Rows are points. Each copy is the shape, with its points in the same order, stretched, turned, moved and blurred by noise. Some copies are also mirrored. Which?
In the rows, 128 means zero.

Shape, 7 rows:
[[ 84 197]
 [137 106]
 [163 153]
 [107 135]
 [167 109]
 [146 139]
 [102 103]]
Copy 1 (7 x 2):
[[ 78  90]
 [124 147]
 [154  72]
 [ 86 137]
 [153 122]
 [144 109]
 [ 91 171]]
Copy 1 is: mirrored
Copy 2:
[[249 127]
 [101 125]
 [126 196]
 [162 108]
 [ 73 162]
 [126 163]
 [130  72]]
Copy 2 is: mirrored
Copy 3, 7 rows:
[[186 162]
 [121 111]
 [ 73 166]
 [169 127]
 [ 86 132]
 [109 144]
 [164  91]]
Copy 3 is: mirrored
Copy 4:
[[ 13 177]
 [138 118]
 [137 203]
 [ 74 127]
 [172 157]
 [122 172]
 [100  90]]
Copy 4 is: only turned

Shape, 5 rows:
[[151 168]
 [147 139]
 [154 147]
 [ 22 165]
 [129 103]]
Copy 1 (5 x 2):
[[101 106]
 [115 133]
 [108 134]
 [197  30]
 [127 160]]
Copy 1 is: only turned
Copy 2, 5 rows:
[[ 85 121]
 [112 115]
 [105 111]
 [109 242]
 [154 119]]
Copy 2 is: mirrored
Copy 3 (5 x 2):
[[154 103]
 [132 108]
 [141 106]
 [162 212]
 [ 98 132]]
Copy 3 is: only turned
Copy 4:
[[173  74]
 [155 112]
 [167 103]
 [ 62  80]
 [120 164]]
Copy 4 is: mirrored

Shape, 9 rows:
[[160 201 196]
 [ 86 160 112]
 [161 128 126]
 [ 95 132 167]
 [172 167 159]
 [174 113 108]
 [123 131 108]
 [141 111 109]
 [138 109 126]]
Copy 1, 9 rows:
[[249 160  69]
 [ 96  93  56]
 [163 127 135]
 [136 180  83]
 [215 132 111]
 [156 110 173]
 [112 103 112]
 [128 117 152]
 [133 142 144]]
Copy 1 is: only turned
Copy 2, 9 rows:
[[206 119 132]
 [138 104  71]
 [125 123 167]
 [173 168  96]
 [164 119 162]
 [101 111 187]
 [126 113 118]
 [110 130 153]
 [123 139 152]]
Copy 2 is: only turned

Shape, 9 rows:
[[163 113  88 120]
 [139 101 139 152]
 [115 101 154 126]
 [150 132 149 109]
 [120 109 141 111]
 [141 101 117 121]
 [189 133 158 109]
 [122 109 152 121]
 [120 172  55 182]]
Copy 1:
[[165 130  89 186]
 [112 132 122 147]
 [106 112 125 102]
 [132  98 136 119]
 [118 112 116 104]
 [135 119 103 154]
 [127  83 154 141]
 [112 110 129 100]
 [216 194  99 187]]
Copy 1 is: only turned
Copy 2:
[[145  92  81 160]
 [114 101 139 110]
 [156 126 164 113]
 [151 150  92 128]
 [169 134 143 133]
 [154 104 119 140]
 [146 135  35  99]
 [158 132 145 120]
 [ 23 145 133 214]]
Copy 2 is: mirrored
Copy 3, 9 rows:
[[ 81 151 145 163]
 [134 118 129 188]
 [149 129  98 137]
 [139 160 130 132]
 [136 131 107 122]
 [114 135 113 153]
 [149 186 133 148]
 [148 135 107 134]
 [ 40  98 249 208]]
Copy 3 is: only turned

Shape, 7 rows:
[[111  68 118 134]
 [109 197 153 111]
 [142 120 106 112]
 [138  91 199 120]
 [107 127 119 115]
 [113 115 148 143]
 [138 155 126 131]]
Copy 1:
[[138 188 100 162]
 [127  97 155  26]
 [127 128 109 135]
 [249 175 109 103]
 [111 140 119  96]
 [156 165 134 120]
 [131 117 140 106]]
Copy 1 is: mirrored
Copy 2:
[[ 83 173 135 161]
 [198  95 155  74]
 [141 147 112 115]
 [145 161 168 217]
 [138 145 140 106]
 [118 131 139 153]
 [155 107 112 109]]
Copy 2 is: mirrored
Copy 3 (7 x 4):
[[183 131  93 128]
 [ 82  89 165 137]
 [132 151 104 129]
 [166 110 143  70]
 [130 115 112 144]
 [159 114 131 122]
 [122 136 142 133]]
Copy 3 is: only turned

Shape (9 x 6):
[[114 125 232 124  73 114]
 [ 99 153 151 112 124  80]
 [118 136 143 123 128 193]
 [157  92 164 113 157 210]
 [ 84  85 171 118 108 112]
 [ 94 137 122 111 156  86]
 [146 125 138 142 135 173]
 [102 153 186 165 149 157]
 [111  47 118 159 146 119]]
Copy 1:
[[157 129 217  65 155  38]
 [100 140 166 106 102 137]
 [167 139 139 169 125  57]
 [211 107  99 150 148  19]
 [ 90 131 135  84  98  69]
 [ 76 130 126 119  81 153]
 [158 111 131 170 146  86]
 [151  79 194 162  99  76]
 [ 54  78  75 123 107  90]]
Copy 1 is: only turned
Copy 2 (9 x 6):
[[243 137 178 146 102  80]
 [205 101 124 133 142  65]
 [152 148 148 111 105 168]
 [ 95 214 145 146 100 158]
 [166 139 164  80 124  82]
 [157 107 108 111 153  69]
 [119 145 153 146  95 151]
 [178 163 119 115  72 116]
 [ 49 144 175  78 109 102]]
Copy 2 is: only turned
Copy 3:
[[ 95 104 177 112  50 237]
 [149 160 136  83 142 207]
 [ 87  65 141 143 139 155]
 [ 36  49 132 141 137  80]
 [127 107 140  90  91 172]
 [157 155 116  70 177 162]
 [ 83  74 156 157 138 116]
 [ 80  74 205 116 117 194]
 [128  85 146 117 128  67]]
Copy 3 is: mirrored

Shape (12 x 8):
[[128 139 124 133 155  97 149  56]
 [111 136 145 131 148 119 129 148]
 [113 104 137 129 146 100 138 124]
 [121 137 108 116 153 112 152 146]
 [138 144 147 104 155 111 154 141]
 [208 121 105 138 155 114 122 141]
 [109 129 144 113 155 131 132 134]
 [117 120 128 105 132 177 135 123]
 [121 134 142 142 138 152 141 136]
 [121 146 130 130 137 108 101 129]
 [133 120 135 105 154 112 147  90]
 [112 196 146 118  33  95 150 132]]
Copy 1:
[[108 141 126 167 143  65  87 133]
 [149 127 138 159 140 155 145 130]
 [132 154 110 154 134 140 126 159]
 [103 108 126 170 142 151 139 126]
 [125 116 156 167 152 151 122 155]
 [ 74 170 109 109 159 110 195 166]
 [150 110 143 166 130 139 134 143]
 [130  76 143 136  90 110 134 145]
 [131 116 152 145 106 129 152 123]
 [150 134 126 131 162 126 143 124]
 [115 120 127 162 141 101  98 168]
 [136  92 190  64 170 151   7  91]]
Copy 1 is: only turned
Copy 2, 12 rows:
[[132 124  99 156 129 160 184  88]
 [159 127 139 127 116 126 121 116]
 [128 134 132 131 148 140 137  85]
 [159 155 143 101 146 128 145 134]
 [195 134 135 142 152 119 132 113]
 [110 146  64 112 180 115 130 113]
 [161 108 143 121 131 120 127 117]
 [123  89 148 119 139 100 133 160]
 [134 121 129 136 112 103 132 130]
 [137 122 120 123  99 149 107 120]
 [148 109 125 143 160 137 157 104]
 [160 189 149 211  57 164  94 182]]
Copy 2 is: mirrored

Shape (12 x 8):
[[ 61 226  98 136 111 123  88  42]
 [109  87  91 131 143  89  85 105]
 [137 166 136 152 207 127  87 134]
 [138  97 151  89 103 128  86 129]
 [107 105 163 145 135  82 106 124]
 [136 123  91 159 140 138  82 133]
 [134 109 146 158 110 134 104 119]
 [119  90  88 109 132  26  86 121]
 [131 190 135 157 107 134 119  51]
 [135  93 125 138 107 140 172 129]
 [132  82 134 126 104 140 153  63]
 [104 142 118 145 129 145  94 105]]
Copy 1:
[[154  77 211 249 105 180 128 123]
 [185 156 118 138 119 176  79 160]
 [105 186 105 152 119  98 152 112]
 [171 152 140  85 168 120  91 133]
 [122 160 114 123 154 178  98 135]
 [171 152 115 137 113 135 156 150]
 [147 131 114 127 154 159 148 131]
 [203 184 136 135 156 200  30 184]
 [141  82 152 220 160 165 164 120]
 [147  96 102 127 162 149 151 178]
 [164  79  98 148 169 166 122 150]
 [148 122 139 156 117 144 142 134]]
Copy 1 is: only turned
Copy 2 (12 x 8):
[[ 74 222  47 161 113 143 212 184]
 [ 64 105 136 140 145  78 194  83]
 [ 79 101  64  91 146 131  82  74]
 [ 93 159 173 129 138  97 123  57]
 [ 76 102 105 165 148  90 124 101]
 [108 112 113 121 183 129 160  79]
 [100 129 131 142 185 132 140 106]
 [ 88 111 118 140 128  10 187  82]
 [ 89 207  92 115 164 144 168 193]
 [137 101 170 133 151 146 142 153]
 [ 71 143 200 120 146 131 184 164]
 [ 87 142 110 145 151 149 160 110]]
Copy 2 is: only turned
Copy 3 (12 x 8):
[[ 86 104 206 128 168 186 136 121]
 [ 99 178 166 140 120 133 100 129]
 [148 123 161 147 128 144  65 103]
 [ 96 121 113 114 135 123  84 163]
 [100 154 113 140 134 135  86 111]
 [124 141 169 157 117 139 109 139]
 [ 96 124 135 152 111 150 101 141]
 [103 206 140 118 156 132  98 126]
 [104 102 159 133 141 208 109 133]
 [105 134  95 131 110 146 142 138]
 [ 85 131 121 112  89 162 122 141]
 [103 119 166 148 133 142 113 126]]
Copy 3 is: mirrored
Copy 4:
[[ 88  74 196 237  89  37 160  26]
 [151  97 170 125  88 107 179 106]
 [111 104 125 125 139 134 172  47]
 [105 114 168 128 125 154 195 150]
 [159 110 144 161  99 175 180 119]
 [135 123 175 104 132 100 160 100]
 [130 136 159 146 124 149 181 129]
 [182  64 167 123  94 117 196 119]
 [105 125 139 205 121  93 193  79]
 [153 134 104 120 116 129 119 197]
 [133 146 114 150  74 136 183 173]
 [111 114 174 151 106 106 150  95]]
Copy 4 is: only turned

Shape:
[[105  98  72  77  90  92 111 181  89]
 [144 185 154 141  81 119 161  95 158]
 [116 144 105 127 144 157 102 183 119]
 [117 127 154 119  92 113 172 171  97]
 [131 122 102 113 126 159  85  95 176]
 [152  89 120  84 152  68  84 115 101]
 [ 93 104 117  94 163 114 139 109 149]
 [145  96 135 135 121 119 128 111 158]
 [139 107 154 116  87 109 114 152 125]
 [ 99  95  94 144  99  73  94 135 129]
 [101 102 149  62 149  74 108 168 166]
 [168 174  74 121 107  91 158 124 178]]
Copy 1, 12 rows:
[[106  90 187 147 152 171 117  86  97]
 [116 184 117 192  95 113 127 156 111]
 [ 92  86 176  81 137 122 119 112 101]
 [149 101 138 149 133 135 110 125  78]
 [ 67 154 145 129 159 128 107 132 166]
 [127 103 119 144 120 186 135 104 177]
 [ 95 119 119 147 148 164  90 166 138]
 [116 126 106 158 147 125 102 118 160]
 [148 136 140 145 130 126 106  92 132]
 [ 93 140 120 154 153 179 108  66 125]
 [155 139 141 131 123 185  54 136 139]
 [ 66 126 121 207  77 118  90 128 134]]
Copy 1 is: mirrored
Copy 2 (12 x 9):
[[ 88  90  97 213  97 188 125  69 113]
 [151 110 161  90 125 110  68 116 161]
 [ 81 171 134 136 131 171 128 121  59]
 [117 120 147 152  57 151 142  82 134]
 [ 89 120 136 121 203 134  89 175 125]
 [124  95  90 148 172 161 139  75 166]
 [ 89 136  94 138 138  95 122 115 160]
 [121 111 150 135 164 111 121 122 139]
 [101  95 152 138 120 173 135  94 148]
 [ 98  65 103 155 134 144 124  53 111]
 [ 42 128 111 128 125 161 114  51 185]
 [148 132 142 148 167 104  44  80 119]]
Copy 2 is: mirrored
Copy 3 (12 x 9):
[[ 70 166  64 102  83 142 171 127  96]
 [148  90 172 145 174 134 142  92 107]
 [ 98 188 128 111 138 104 186 129 106]
 [112 144  99 134 158 180 180 139 116]
 [142 111 152  98 130  60 125 114 116]
 [135 135 118  71  95 143  97 112 115]
 [122 128  99  89 156 107 106 102 150]
 [176 114 118 113 127 102 129 130 124]
 [143 121 118 113 114 144 167 145 121]
 [114 127 105 117  56 114 145  93 127]
 [134 126  84  46 125 138 152  86 149]
 [142 137 129 122 133  99 134  49  54]]
Copy 3 is: mirrored
Copy 4 (12 x 9):
[[167  58 142 112 109  53 161 190 147]
 [ 32 180 145 186  77 136 130 106  67]
 [150 129 128 152 124  86 108 151 158]
 [152 112 142 171  98  79 172 144  58]
 [ 63 107 115 171 154 175 107 141 187]
 [105  51 111  65 210  96 157 150 137]
 [129  71 167 115 142 194 112 156 120]
 [ 96  88 102 144 134 154 149 121 127]
 [ 97 100  94 149 142  85 166 163 104]
 [140  83  92  75 110 120 136 172 132]
 [100   7 163 110 153 126 103 191  69]
 [ 34  88 169 137  35 117  86  75 136]]
Copy 4 is: mirrored

Shape (15 x 11):
[[115 137 122 139 116 141 161 164 103 129  63]
 [161 136 147 100 125  79 151 109 136 122 176]
 [ 84 131 150 122 163 142 111 111 107 113 187]
 [ 79 140 104 131 160 108 102 130  98  63 149]
 [123 132 153 132 150 151 145 158 183 181 120]
 [164 132 128 128 137  99 105 118  91  96 123]
 [ 82 124 165 139 131 102 103 141 163 134 131]
 [ 83 170 142 152 177 100 104 136  83 146 140]
 [ 78 105 132 173 122 118 153  87  69 120  90]
 [118 123 104 144 124  79 131 153 186 127  57]
 [ 93 114 168 171 100 126 131 156 147  65 165]
 [121 130  85 121 105 111 116 159 114 143 114]
 [126 127 167 154 117 136 114 118 149 170 121]
 [ 82 146 171  86 134 110 130 117  87 130 136]
 [127 195 113 142 121 135 122 140 131 132  94]]
Copy 1, 15 rows:
[[167 118  84 125 124  93 130 160 147 193 138]
 [104 158 119 185  73 148 136 110  48  83 133]
 [136 153 193 127 183 157 178 125 120  52 112]
 [130 139 196 106 149 160 128  75 139 132 147]
 [164 171  99 134  99 124 169 182 140  93 106]
 [101 109 140 138 106 125 102 101 108 133 175]
 [180 116 145 122  86 123 156 117 140  74 121]
 [127 142 206  90 175  78 170 107 112  99 166]
 [144  63 135 137 134  78 215 125 128 164 128]
 [156 117  92 134   7 101 108 107 166 165 140]
 [206 113 133 122  96 206 165 105 127 112 137]
 [127 136 147 115 107 114  82 140 107 173 111]
 [142 104 100 121  97 111 153 156 130  82 121]
 [142 120 155 163 163  86 150 113 100  86 111]
 [129 140  83  84 137 112  91 113 143 154 140]]
Copy 1 is: only turned
Copy 2, 15 rows:
[[ 79 116 139 118  82 105 114 166 147 125  86]
 [153 126 140  93 138 141 140 113 135  87 225]
 [176 109 133 182 142 137  93 141 122 183 170]
 [166  83 196 174 157 149 114 167 161 174 130]
 [132 125  74  93  99  93  87 157  72 113 143]
 [122  85 185 134 106 166 138 119 149 107 163]
 [130 129 161 110 147 118 113 163  81 147 162]
 [154 108 168 204 129 131  81 192  97 126 137]
 [ 74 142 208 142  96 111  72 143 174 156 107]
 [109 121 190  46 124 114 118 170 112  94 107]
 [ 88 103 166 107 164  84 124 148 144 170 171]
 [131 120 144 133 155 117 131 141 103  95 110]
 [104 132 133 114  95  95  99 128  77 125 154]
 [152 143 153 168 126 155 132 155 126 160 175]
 [140  92 148 145  79  87 138 177 115 122 105]]
Copy 2 is: mirrored
Copy 3 (15 x 11):
[[158 177 111 182 167 136 114  99 144  97 148]
 [ 83 115 100 150  92 158 161 128 104 161 127]
 [ 94  97  93 105  89 124  98 136 159 145 159]
 [ 72  75 124 152  83 101  96 114 120  85 157]
 [154 191 126 132 157 140 158 144 179 183 157]
 [123  91 110 181 112 117 124 135 103 113 108]
 [100 164 137 142  81 127 133 166 130 165 151]
 [137 128 126 148 102 108  86  98 161 156 138]
 [135 155 103 156 157 131  51 130 113 134 167]
 [113 178 179 205 144 135 150 146 105 138 147]
 [106 131  92 108  71 105 136 156  71  86 163]
 [143 123 157 169 117 161 119 107 128 105 120]
 [152 185 122 122 142 142 119 166 143 184 128]
 [ 79 146  85 162  85 156 110 120 167 155 145]
 [122 180 136 161 151 126 123  89 139 118 114]]
Copy 3 is: only turned
Copy 4 (15 x 11):
[[145 141 112 153  66 131 143  99 130 145 172]
 [129 135 121 116 143 107 150 134  95 161 111]
 [134  77 173  69 153 120  70 154  71 115 100]
 [176  95 153  84 105  93  97 113 116  97  65]
 [106  98 149 137 131 135 102 181 149 170 139]
 [150 156 111  98 107 132 166 101 112 132 119]
 [104 124 173 150 134 140  92 156 116 150  92]
 [131  69 184  75  82 124 113 133  78  89 108]
 [161 142 186 134  95 140 131  85  60 123 177]
 [143 148 129 180  79 117 163 127 189 180 120]
 [130 121 131 155 157 143  90  99 120 173  83]
 [116 152 115 146  89 116 136 104 125 111 128]
 [ 92 134 161 132 135 164 125 140 104 166 147]
 [133 139 160 111 104 120  91 149  47 115 128]
 [125 105 122  96  59 110 150  91 144 160 140]]
Copy 4 is: mirrored
